Each point is reached from the start by the listed moves, each made once or not at all, plus a little noise. Say if it took an odd or an even number of moves. Then give how often each move was made.
(in the rows, 128 means zero)

Moves:
(1): [134 190 191  91 125]
(2): [ 80 220 175 107 122]
Start: [173  72 108 192 120]
Points:
[183  73 108 190 123] -> even (0, 0)
[173 143 170 163 116] -> odd (1, 0)
[124 169 149 170 112] -> odd (0, 1)

Moves:
(1): [133 118 111 138 147 125 142 142 132 130 168]
(2): [154 140 124 140  96 137 128 134 131 154 125]
(3): [120 134 141 168 120 107 142 125 114 143 159]
(4): [120 138 117 133 148  86  97  82 132 119 140]
(5): [112 111 109  98 125 111 154 156  79 105 136]
(6): [108 139 126 143 152 167 149 140 163 105 148]
(7): [156  99  83 125 123 108 133 146 138 121 135]
(8): [146 121 131 132 115 145 134 139 124 119 135]
Start: [113 118 141 130 121 109 115 158 127 121 130]
Points:
[172  66  58 124  85  93 169 235  92 111 188] -> odd (1, 1, 0, 0, 1, 0, 1, 1)
[ 90 109 134 140 110  72 156 183  66 113 168] -> even (0, 0, 1, 0, 1, 0, 0, 0)
[115  78  62 153 142   7 144 169  83  99 227] -> odd (1, 0, 1, 1, 1, 0, 1, 0)
[113 148 148 197 104 136 151 174 151 139 180] -> odd (0, 1, 1, 0, 0, 1, 0, 0)
[126  74  78  97 110  72 147 203  89  92 146] -> even (0, 0, 0, 0, 1, 0, 1, 0)

Moves:
(1): [150 113 133 135 135 134 160 103 117 112 131 131 124 143 163]
(2): [127 145 150 157 114 148 145 130 150 106 101 105 138 132 175]
(3): [144 141 120 134 142 135 144 152 146 116 121 128 121 117 166]
(4): [143 126 137 110 116 149  92 134 133 134 132 110  84  76 140]
(5): [132 126 130 138 115 131 124 123 138 138 106 148 134 127 136]
(6): [142 111 146 150  97 142 177 133 111 114 135 125  88 170 121]
(7): [154 130 117 124 130 137 113 125 111 134 144 131 153 103 128]
(8): [124 139 120 105 129 154 143 141 155 134  92 138 105 130 126]
(9): [142 110 136 157 166 142 132 130 116 134 145 165 160 117 127]
(10): [ 92 117 124 135 100 130 141 137 143 115 138 123 129 120 151]
(11): [130 137 131  90 137 125 125 126 143 141 133 144 135 118 132]
(12): [105 171 127 110 145 129 155 122 135 141 156 124  97 115 103]
(13): [137 137 111 132 123 139 109 132 131 117 138 144 111 122 128]
(14): [142 119 156 129 126 102 137 132 130 100  93 139 113 125  84]
Start: [106 132 124 118 145 138 102 147 129 129 132 118 131 124 116]
Points:
[ 99 127 174 136 139 176 153 174 210 102  47 183 147  93 150] -> odd (0, 1, 0, 0, 1, 0, 0, 1, 1, 1, 1, 0, 0, 1)
[145 202 132  98 181 174 176 139 162 113 148 113 133  88 214] -> even (1, 1, 1, 0, 0, 0, 1, 0, 0, 0, 1, 1, 0, 0)
[150 143 133 154 103 165 210 155 137  63 144 157  50 114 140] -> odd (1, 0, 1, 0, 1, 1, 1, 0, 0, 1, 0, 1, 1, 1)
[108 183 175 110 184 172 172 156 200 123  58 186 118  90 102] -> odd (0, 1, 0, 0, 1, 0, 0, 1, 1, 0, 1, 1, 0, 1)
[185  92 165 153 107 149 171 124  97  87 102 150 105 149 105] -> odd (1, 0, 0, 0, 1, 1, 1, 0, 0, 0, 0, 0, 0, 1)
[123 189 117  86 119 190 111 198 198 105 100 149  23  11 125] -> odd (0, 0, 1, 1, 1, 0, 1, 1, 0, 1, 0, 1, 1, 1)
[204 181 162 130 188 202 130 152 173  94 124 182  94   7 186] -> odd (1, 1, 1, 1, 1, 0, 1, 0, 1, 0, 1, 1, 1, 1)
[135 205 149 104 204 188 171 191 213  93  85 178  86  78 132] -> even (0, 1, 1, 0, 0, 0, 0, 1, 1, 0, 1, 1, 1, 1)
